Every row gives one point. Before rounding, the points of a table are all equally far from one centre. They may lie mostly on one side of it. Where is the centre, to within rounding?

Points (8 x 2)
+0.14 -0.48
+0.59 -0.39
+0.06 +0.31
+0.64 -0.33
+0.72 +0.01
+0.72 -0.12
+0.61 +0.24
-0.10 +0.14
Centre: +0.29 -0.07

Points (15 x 11)
-0.36 -0.43 +0.21 +0.35 -0.30 +0.06 +0.64 -0.51 +0.55 +0.66 -0.01
-0.38 -0.31 +0.39 +0.17 -0.61 +0.21 +0.28 -0.15 +0.65 +0.51 -0.09
-0.31 -0.32 +0.37 +0.44 -0.67 +0.20 +0.38 -0.41 +0.05 +0.37 -0.32
-0.84 -0.21 +0.21 +0.14 -0.29 +0.36 +0.27 -0.64 -0.14 +0.62 +0.05
-0.58 +0.13 +0.08 +0.23 -0.53 +0.33 +0.18 -0.58 +0.32 +0.83 +0.06
-0.09 +0.20 +0.09 +0.26 -0.44 +0.21 +0.74 -0.37 +0.27 +0.70 -0.05
-0.30 -0.27 +0.51 +0.08 -0.39 +0.30 +0.37 -0.85 +0.36 +0.61 +0.04
-0.40 +0.13 +0.08 +0.13 -0.55 +0.14 +0.65 -0.47 +0.68 +0.57 +0.25
-0.62 -0.31 +0.43 +0.50 +0.07 +0.37 +0.46 -0.71 +0.21 +0.60 +0.06
-0.32 -0.05 +0.16 +0.32 -0.61 +0.27 -0.15 -0.91 +0.34 +0.49 +0.27
-0.30 +0.05 +0.17 -0.09 -0.33 +0.64 +0.63 -0.71 +0.35 +0.51 +0.22
-0.47 -0.16 +0.19 +0.36 -0.67 +0.45 +0.20 -0.72 +0.50 +0.56 +0.14
-0.56 -0.05 +0.20 +0.35 -0.52 -0.24 +0.56 -0.66 +0.10 +0.50 -0.16
-0.80 -0.25 +0.28 +0.25 +0.00 -0.05 +0.34 -0.63 -0.05 +0.68 -0.02
-0.23 -0.35 -0.04 +0.13 -0.49 +0.16 +0.83 -0.65 +0.10 +0.44 +0.08
Centre: -0.31 -0.03 +0.10 +0.22 -0.12 +0.14 +0.21 -0.37 +0.22 +0.14 +0.14
